Each row is a point. Each table stands for the endless flat space through its points: a line for two points, a plane for three, and so on. Write the one point that lies in both, or say that there is none.
In the rows, zero is written as 128.

First (3 x 4):
88 108 131 139
91 110 128 166
119 144 123 165
Second (2 x 4):
108 130 131 159
96 118 123 151
They share: 102 124 127 155

First (3 x 8):
139 128 165 161 110 162 140 93
134 118 135 141 120 162 140 128
128 119 140 143 121 168 141 131
Second:
153 129 151 156 112 146 130 107
145 135 127 122 128 170 146 119
145 115 135 142 112 154 146 95
They share: 149 122 143 149 112 150 138 101

First, 2 rows:
150 107 162 133 152 121 102 114 131 121 161
138 111 152 131 144 113 108 116 125 129 153
Second (2 x 11):
131 116 147 136 144 99 107 124 116 135 156
131 117 152 139 151 93 107 130 110 138 163
They share: no point

First (3 x 12):
89 130 160 107 164 133 129 114 114 180 134 117
137 150 133 99 149 139 115 110 160 125 155 94
135 160 165 121 161 129 95 82 144 143 133 128
Second (3 x 12):
119 155 151 112 154 134 117 112 138 148 141 116
109 167 157 116 158 124 125 114 132 156 143 128
113 143 142 94 163 125 129 103 147 148 159 101
They share: 122 145 145 104 155 136 117 108 144 144 146 105

First:
120 153 144 113 140 126 148 147 133 107 114 138 120 159 119 142 130 127
130 165 154 115 134 134 162 159 145 121 114 142 108 171 131 140 144 121
95 156 137 120 128 124 140 126 124 96 126 131 114 129 107 147 98 118
Second, 2 rows:
131 149 158 103 119 115 152 147 125 110 127 126 111 159 107 153 129 107
117 151 146 111 131 121 146 141 127 104 121 132 117 151 111 147 121 119
They share: 110 152 140 115 137 124 143 138 128 101 118 135 120 147 113 144 117 125

First:
111 137 161 158 125 134 111 129 136 104 126 130 121 130 116 133 113 115 107 139 147 157 97 132
99 124 179 182 122 150 99 124 141 113 139 139 145 132 112 141 128 136 116 119 158 181 105 141
111 149 143 149 116 131 102 117 157 113 132 130 112 151 128 145 131 115 125 145 132 139 109 123
Second, 3 rows:
115 146 142 172 107 145 96 118 159 113 139 139 116 137 118 148 132 107 123 131 146 154 108 135
111 144 132 160 119 143 98 128 161 107 137 133 126 131 118 138 130 119 127 143 148 152 102 129
110 144 138 153 122 137 102 127 156 107 133 130 123 136 121 137 127 120 124 146 143 148 102 126
They share: 111 145 149 152 119 132 105 121 150 110 130 130 115 144 124 141 125 115 119 143 137 145 105 126

First (2 x 24):
108 101 115 113 160 115 139 125 110 151 111 152 167 101 154 132 130 123 135 140 110 99 126 118
98 106 150 93 135 90 169 140 100 151 126 152 137 126 139 147 140 98 120 170 145 104 141 148
Second:
106 92 141 113 151 95 143 125 104 151 120 159 158 108 152 156 121 105 121 143 129 102 135 126
90 126 121 95 173 101 155 133 88 129 132 183 162 104 142 138 141 129 145 175 137 120 135 132
126 85 149 106 136 108 137 115 118 160 108 129 162 124 173 149 119 95 121 133 123 85 127 143
108 84 129 118 131 106 153 137 120 172 105 130 143 111 141 135 132 103 113 134 110 88 132 119
They share: 104 103 129 105 150 105 151 131 106 151 117 152 155 111 148 138 134 113 129 152 124 101 132 130

First:
127 129 153 120 148 137 126 130 125 146 130 120 140 118 131 142 106 152 136 138 123 153 115 131
113 125 143 132 142 123 138 124 113 136 134 132 128 128 139 144 118 142 148 130 129 141 115 129
Second, 3 rows:
104 114 134 143 119 111 137 108 109 147 138 141 138 122 122 146 122 120 151 111 141 130 120 118
104 118 134 160 140 88 152 137 112 120 143 127 112 140 152 157 125 147 147 116 136 126 139 139
99 110 134 151 118 99 137 109 116 144 143 135 139 124 122 150 119 123 145 106 146 129 131 122
They share: no point

First (2 x 24):
153 114 105 124 156 97 144 101 141 146 122 114 150 133 123 157 139 102 127 109 120 154 142 131
167 114 103 114 168 87 144 101 155 138 112 118 144 139 121 161 145 94 125 117 118 166 152 125
Second, 2 rows:
149 99 103 132 129 117 144 89 146 162 142 106 165 112 106 143 145 94 125 90 127 163 131 116
145 119 107 128 157 97 144 105 130 146 122 114 149 136 130 159 133 110 129 110 119 143 139 140
They share: 146 114 106 129 150 102 144 101 134 150 127 112 153 130 124 155 136 106 128 105 121 148 137 134

First:
136 151 129 126 134 126 146 117 105 141 119 148 111 140 131 141 100 115 134 98 98 150 139 130
140 141 133 130 142 132 144 127 105 145 119 134 103 144 127 139 104 105 142 106 86 158 151 124
146 126 135 108 158 125 173 130 129 147 95 129 103 166 149 116 126 94 158 130 112 134 137 119
Second:
141 154 137 115 126 117 147 112 103 134 97 148 115 130 130 146 115 122 127 92 94 131 124 130
129 142 121 123 142 133 171 104 111 138 117 152 107 150 138 122 87 118 139 112 118 139 136 130
They share: no point

First:
167 132 152 140 125 118 80 144 159 121 104 107 141 146 121 143 183 142 171 168 153 122 129 127
152 112 150 142 124 92 143 114 121 113 99 155 112 139 130 127 126 145 121 149 119 106 156 109
169 130 155 143 122 109 91 136 154 117 105 116 133 145 125 142 172 137 166 169 146 124 134 124
161 115 157 146 119 84 142 109 124 109 104 156 107 140 136 129 125 134 130 159 118 116 157 111
Second, 3 rows:
141 114 129 142 135 105 133 149 119 143 119 133 128 157 111 136 169 154 125 163 149 91 129 99
144 112 146 130 116 117 100 131 149 117 89 130 136 135 130 118 142 152 142 151 133 107 152 127
150 121 141 145 143 115 112 134 118 143 107 137 113 130 103 121 166 135 137 153 153 113 120 118
They share: no point

First, 2 rows:
121 138 128 112 147 153 131 113 141 108 102 135 134 117 114 147 107 143 125 125 118 101 134 110
109 140 120 124 147 139 129 121 151 94 114 123 144 113 116 141 117 151 137 119 120 107 144 116
Second, 3 rows:
101 146 129 131 154 137 136 128 142 103 92 152 151 122 130 144 99 123 141 106 114 87 142 112
122 117 128 110 134 164 124 112 155 84 99 114 127 99 97 151 134 162 100 146 144 99 119 129
128 143 114 128 166 134 124 128 145 106 125 134 127 113 115 129 96 132 150 106 108 123 157 103
They share: no point

First:
151 103 151 144 114 112 100 145 127 152 129 148 145 106 121 154 154 146 152 143 111 122 104 126
150 113 141 146 131 113 106 129 134 152 123 149 138 115 125 151 158 152 157 155 101 131 112 125
175 129 125 131 133 130 96 116 141 138 147 145 124 114 137 135 149 156 137 156 99 137 115 150
Second (4 x 24):
146 97 132 160 164 125 82 108 150 124 131 143 107 131 138 151 136 154 144 140 94 144 91 155
154 97 172 152 116 117 102 132 134 164 143 139 155 119 126 163 148 154 172 168 98 124 91 111
154 118 139 128 107 107 116 149 138 157 136 149 152 100 135 147 169 162 156 162 126 116 139 117
146 90 157 154 139 119 96 121 158 145 152 135 136 128 149 161 143 170 168 170 108 128 103 125
They share: 154 111 143 143 124 115 102 134 132 150 129 148 139 111 125 150 155 150 152 150 105 128 109 129

First, 5 rows:
159 95 132 153 125 105 144 113 121 92 151 123 153 110 134 142 142 103 101 164 129 87 144 127
152 134 149 128 106 136 126 106 157 114 149 148 135 139 138 125 162 112 115 121 154 129 135 143
143 104 141 138 111 107 151 103 132 95 129 127 153 126 135 113 140 100 120 137 139 93 148 106
141 150 146 94 109 132 126 101 188 131 127 138 150 136 134 117 171 107 117 102 158 112 127 147
162 91 130 171 118 112 133 121 101 90 178 132 134 128 147 145 127 93 107 159 147 116 161 128
Second (2 x 24):
137 117 136 132 125 125 123 101 143 105 150 133 136 112 130 121 157 115 101 143 148 103 151 125
162 117 151 137 95 125 148 126 143 105 150 153 146 142 155 141 152 90 121 133 128 108 136 125
They share: no point

First (4 x 24):
108 88 101 86 137 119 89 131 131 107 192 103 139 126 103 144 128 106 158 104 138 173 149 142
105 112 111 107 123 152 130 121 114 102 132 104 148 125 117 130 166 115 147 134 123 142 134 126
109 115 123 109 138 138 123 117 105 123 154 110 136 130 100 131 148 122 143 121 124 153 147 129
109 106 89 79 146 147 97 130 128 113 160 94 136 122 107 127 137 116 166 133 130 166 141 130
Second:
107 117 102 101 127 148 105 132 121 118 160 97 139 120 116 130 145 102 133 116 144 141 145 129
109 101 125 109 137 134 116 106 106 97 159 122 165 122 95 137 144 120 154 121 116 172 131 120
111 97 124 105 141 132 121 116 115 100 152 111 155 124 98 138 149 120 151 126 118 167 141 129
They share: no point

First, 2 rows:
117 135 139 111 144 126 93 126 147 121 162 156 161 140 106 108 119 110 127 105 94 122 128 113
122 120 174 86 169 126 113 131 152 116 132 136 141 170 111 93 139 95 122 130 114 132 153 148
Second:
112 103 155 95 128 127 111 117 131 106 164 149 150 138 107 117 117 108 112 121 118 136 144 139
104 153 180 141 169 126 97 163 128 122 142 135 166 146 68 84 103 65 113 108 71 116 137 110
123 134 156 111 153 111 101 134 113 110 166 143 147 152 101 102 98 96 96 111 102 128 149 110
105 142 171 121 160 128 97 144 142 124 144 139 161 148 82 91 116 79 123 112 87 116 136 119
They share: no point

First, 3 rows:
127 169 153 162 113 137 157 155 94 131 142 137 144 131 137 156 93 130 151 138 103 158 155 120
115 139 147 126 113 125 151 113 112 107 130 101 102 155 161 144 117 154 145 96 133 146 125 84
135 150 139 126 131 115 164 126 130 126 120 122 109 157 175 131 122 141 152 109 149 136 142 111
Second (4 x 24):
136 148 111 129 113 128 172 125 148 155 136 83 123 134 179 156 123 133 184 126 103 149 113 93
136 178 145 169 107 114 140 107 110 125 118 121 117 172 173 144 123 171 162 150 139 171 147 99
107 167 175 158 120 132 146 133 76 94 137 148 118 154 132 152 97 149 127 119 126 167 157 101
131 165 141 154 110 122 150 119 114 128 127 114 120 156 166 148 117 155 161 135 126 161 139 99
They share: 121 154 150 144 113 131 154 134 103 119 136 119 123 143 149 150 105 142 148 117 118 152 140 102

First (2 x 24):
108 124 111 145 149 94 126 104 111 138 158 125 125 106 108 147 141 134 149 129 117 125 136 129
96 128 107 149 161 118 146 104 115 118 150 125 137 114 112 139 169 158 137 117 141 101 164 157
Second:
95 127 109 145 153 99 146 110 115 136 150 129 126 102 120 148 144 140 140 123 130 117 151 138
110 143 121 132 169 102 163 112 123 148 141 127 140 113 137 136 158 120 147 128 141 121 152 156
116 141 89 173 162 118 147 97 133 115 157 131 151 101 111 135 156 146 157 160 104 101 143 181
104 139 125 124 157 100 173 114 117 154 145 129 138 109 149 144 146 114 137 120 151 123 156 142
They share: no point

First, 6 rows:
166 125 125 114 116 100 170 132 110 158 112 120 144 127 121 91 102 109 125 127 141 149 139 116
137 111 104 99 136 75 159 137 140 155 100 140 133 148 153 93 136 88 121 96 142 140 135 101
171 141 158 116 120 133 148 76 74 132 147 143 158 137 92 99 80 137 115 150 145 155 133 180
155 132 145 119 132 103 124 142 142 159 96 151 138 167 154 148 134 104 133 81 130 124 178 130
134 74 122 101 151 122 168 107 89 153 144 153 85 149 132 100 100 92 107 121 165 125 140 141
169 126 132 108 108 112 161 113 88 154 127 120 155 127 100 88 81 124 119 137 147 141 133 136
Second, 6 rows:
160 115 151 130 143 121 189 109 87 174 141 118 131 139 132 94 110 90 103 132 188 143 165 167
141 117 132 79 152 86 131 124 122 127 122 163 133 165 127 115 94 110 124 109 119 157 142 109
162 103 117 118 147 99 147 107 141 158 105 150 137 129 162 106 132 114 155 122 136 147 137 123
173 135 111 103 121 95 156 84 100 163 126 126 114 141 118 91 136 96 109 149 175 129 139 141
143 132 121 83 127 88 125 87 110 107 107 196 143 184 105 142 125 121 122 113 131 122 111 135
163 109 125 132 134 108 156 82 120 147 99 173 151 147 145 129 147 117 148 124 151 121 119 158
They share: no point

First:
116 110 139 138 125 164 116 127 94 170 130 95 140 123 143 98 119 120 152 177 128 158 106 122
114 114 137 137 124 160 115 122 99 164 132 98 135 120 146 100 114 119 151 170 131 151 105 117
107 126 130 127 118 145 110 104 123 138 145 116 113 109 152 109 96 113 143 135 141 116 99 101
Second (4 x 24):
115 110 143 132 109 150 129 121 98 152 144 123 107 110 141 114 98 120 134 164 110 146 85 105
113 112 129 120 129 150 115 111 122 156 140 97 129 114 145 104 100 116 154 140 136 124 103 121
110 109 132 123 117 144 133 120 107 159 146 109 117 102 133 113 91 116 142 149 118 139 85 112
101 113 126 118 127 146 127 124 109 158 152 100 126 96 127 105 94 116 145 143 122 137 87 116
They share: no point

First, 2 rows:
102 126 138 107 112 107 123 135 116 123 146 138 105 157 161 119 128 123 138 148 144 103 107 118
102 130 139 109 117 104 119 130 120 125 143 140 109 151 157 115 125 122 142 146 142 107 108 114
Second (4 x 24):
109 113 141 106 132 110 134 122 109 107 143 136 120 135 147 129 158 115 149 152 153 126 92 108
111 140 113 127 126 99 117 115 128 112 125 157 98 142 127 111 114 128 160 168 123 130 113 129
75 132 155 91 124 109 117 109 126 120 123 129 100 134 151 133 128 114 158 122 159 94 109 99
101 118 140 107 139 112 131 112 111 102 130 133 109 128 139 136 155 121 159 151 157 124 93 114
They share: no point

First, 3 rows:
133 129 135 110 150 122 102 135 139 129 106 146 153 115 109 126 133 120 102 97 112 150 131 152
126 125 122 100 164 127 104 143 135 144 115 138 147 129 98 114 143 135 120 104 118 142 138 168
134 125 132 106 154 121 102 141 139 130 107 144 153 115 108 124 139 121 106 96 116 154 132 158
Second (6 x 24):
149 135 122 108 161 72 112 160 129 150 81 172 159 148 117 122 130 137 127 106 135 126 120 131
122 154 152 133 144 146 103 142 172 138 131 124 111 130 128 131 147 138 103 101 84 134 168 196
143 139 148 130 155 94 138 130 109 160 115 152 159 140 105 96 144 107 123 104 101 138 108 135
123 156 141 104 176 141 126 102 132 149 135 129 141 142 81 116 121 118 88 113 108 122 133 147
139 116 109 100 147 113 76 157 150 131 74 152 155 138 120 134 112 169 111 94 133 136 140 140
144 147 141 110 169 142 105 140 172 140 118 110 123 158 117 131 124 158 79 90 116 137 159 168
They share: 123 137 131 112 152 130 104 125 135 141 112 144 147 129 101 120 125 132 108 107 106 130 135 150

First:
103 138 139 102 117 148 145 146 148 155 136 96 118 175 138 114 165 145 103 101 145 160 104 149
109 126 139 96 111 142 145 146 178 143 112 102 88 133 108 90 135 121 139 131 121 130 110 125
99 140 134 99 110 145 152 147 159 152 128 92 110 168 138 108 158 145 113 105 141 157 100 139
Second:
119 127 164 99 135 162 136 133 160 158 129 121 88 142 112 97 154 141 100 126 130 125 116 142
113 115 134 111 117 138 136 163 148 152 141 91 124 166 118 109 148 105 118 120 130 155 110 148
They share: no point

First (2 x 24):
155 127 151 124 126 107 124 106 148 139 128 125 123 128 112 145 130 120 100 105 111 106 148 135
141 137 141 126 126 101 124 100 148 131 124 119 113 130 106 137 140 114 104 103 109 106 158 133
Second, 2 rows:
151 136 147 127 132 103 127 107 153 130 119 127 118 127 104 139 131 115 95 99 104 111 147 132
139 120 143 119 108 107 115 91 133 150 147 107 118 135 124 147 147 123 123 119 128 91 171 140
They share: 148 132 146 125 126 104 124 103 148 135 126 122 118 129 109 141 135 117 102 104 110 106 153 134

First, 5 rows:
176 122 99 123 136 111 133 109 136 123 87 132 158 146 141 131 169 133 120 148 114 151 105 121
160 128 125 119 130 141 143 131 138 147 73 126 148 118 149 117 155 161 144 128 126 129 111 113
177 133 88 164 110 106 129 99 136 100 105 140 119 119 128 109 143 108 111 136 144 155 124 105
164 158 116 167 103 122 132 107 121 113 104 124 135 110 134 109 124 114 141 112 123 150 138 90
165 150 115 151 115 121 134 109 123 119 99 126 146 121 137 116 138 121 139 121 117 150 128 101
Second (4 x 24):
151 161 128 126 131 129 163 111 118 120 104 148 156 133 136 100 153 114 134 129 120 159 132 142
149 179 112 130 135 113 155 123 106 120 124 140 136 119 158 78 163 138 144 141 124 171 116 144
165 157 107 156 136 112 143 131 111 123 113 125 140 103 147 87 169 142 139 138 133 163 105 137
133 167 138 98 123 142 174 92 118 121 102 173 164 156 129 113 135 97 139 123 108 153 150 138
They share: no point

First (4 x 24):
116 150 114 100 120 124 117 133 126 147 133 125 121 139 128 138 112 101 129 161 109 104 155 140
137 142 94 108 128 105 120 134 126 135 118 158 124 121 155 150 114 99 106 144 110 113 147 140
156 145 90 109 140 87 135 125 128 120 104 179 132 107 170 160 126 102 87 131 122 112 149 136
108 139 110 115 136 109 111 117 128 146 134 155 138 111 134 164 110 108 131 167 104 120 173 136
Second:
141 153 111 102 97 132 76 123 116 120 113 147 119 137 122 146 138 99 93 119 81 102 119 95
130 154 126 86 132 94 138 151 126 118 132 157 102 148 141 134 104 104 111 137 131 99 159 137
122 115 95 94 125 94 123 117 144 90 135 153 142 109 139 148 124 100 138 151 125 86 158 124
156 129 65 95 119 84 148 100 148 123 111 156 129 114 143 136 115 111 126 174 121 107 156 131
123 173 107 68 126 94 139 127 140 141 118 173 103 142 110 110 117 129 123 160 98 83 139 136
110 162 119 96 131 124 104 132 125 134 121 153 136 120 130 144 141 106 111 134 94 83 133 135
They share: 139 150 103 102 129 106 129 130 127 132 117 149 125 126 149 146 121 101 106 144 118 105 150 138

First:
96 135 111 165 130 144 120 118 140 173 128 129 123 158 94 168 172 162 128 112 121 139 137 120
100 133 75 168 145 129 114 102 114 172 123 131 116 166 119 120 147 133 139 144 151 109 179 122
124 150 122 110 148 84 116 127 112 115 123 128 116 134 139 103 119 143 87 112 165 125 175 119
118 135 106 143 130 110 102 110 107 153 129 120 123 163 128 106 145 145 116 128 139 127 161 125
131 133 102 175 137 128 74 111 109 192 86 136 125 201 97 135 168 152 173 106 124 145 114 136
113 130 104 140 160 129 107 100 108 148 119 145 128 161 116 134 156 129 122 120 148 122 135 148
Second, 5 rows:
82 136 110 104 165 86 92 96 113 108 93 160 120 152 123 137 178 152 106 95 154 155 185 129
101 145 110 126 165 104 101 103 125 127 108 151 122 158 122 127 165 156 120 102 152 148 167 120
145 150 75 173 144 114 128 120 127 160 119 124 122 159 135 137 141 133 136 104 150 117 111 117
123 146 131 152 134 133 115 139 126 173 130 120 115 155 99 120 118 156 123 129 142 121 159 119
127 131 75 145 121 94 123 130 99 151 106 122 113 147 124 158 133 116 108 102 146 110 137 142
They share: 115 143 110 142 145 112 111 121 121 149 114 133 118 154 116 131 143 148 120 112 148 130 155 122

First, 2 rows:
140 114 150 157 129 133 122 133 101 156 113 95 133 139 135 134 134 106 134 154 147 155 115 134
141 112 145 153 130 134 119 136 105 155 115 100 140 145 136 131 130 109 137 152 147 155 121 128
Second (3 x 24):
142 122 156 135 125 125 102 159 107 152 123 95 133 129 117 132 142 110 132 122 143 147 123 118
118 116 146 134 158 108 107 139 106 187 96 114 138 160 149 134 120 121 164 150 165 131 139 92
134 118 150 137 137 121 106 149 107 164 113 103 137 143 131 132 132 114 144 136 151 143 129 110
They share: 142 110 140 149 131 135 116 139 109 154 117 105 147 151 137 128 126 112 140 150 147 155 127 122

First:
141 116 149 134 119 101 118 145 108 111 160 142 155 138 132 119 159 134 109 129 111 118 111 148
127 159 100 138 109 140 101 143 145 144 168 129 151 155 116 147 140 130 111 144 105 129 103 126
138 136 131 145 128 91 104 164 105 136 114 144 129 156 123 147 141 117 120 120 117 142 113 153
144 107 157 124 135 113 125 142 115 105 168 159 152 130 126 120 157 143 98 145 118 124 113 152
139 121 141 132 150 112 118 156 118 124 129 171 127 141 112 147 137 130 105 141 128 148 120 154
Second, 4 rows:
129 146 125 137 167 119 143 148 137 140 156 140 156 170 106 157 134 166 116 135 136 181 98 151
139 128 131 125 129 115 105 154 131 136 112 140 142 126 102 145 154 110 102 143 114 115 90 139
163 142 160 102 115 116 97 174 129 98 153 173 146 142 130 153 137 120 98 155 80 114 129 153
147 119 137 121 111 115 84 156 120 130 114 149 129 115 114 134 160 95 93 153 104 94 97 142
They share: 142 132 135 128 136 118 109 153 123 130 149 152 138 147 120 142 145 135 102 149 117 140 106 152
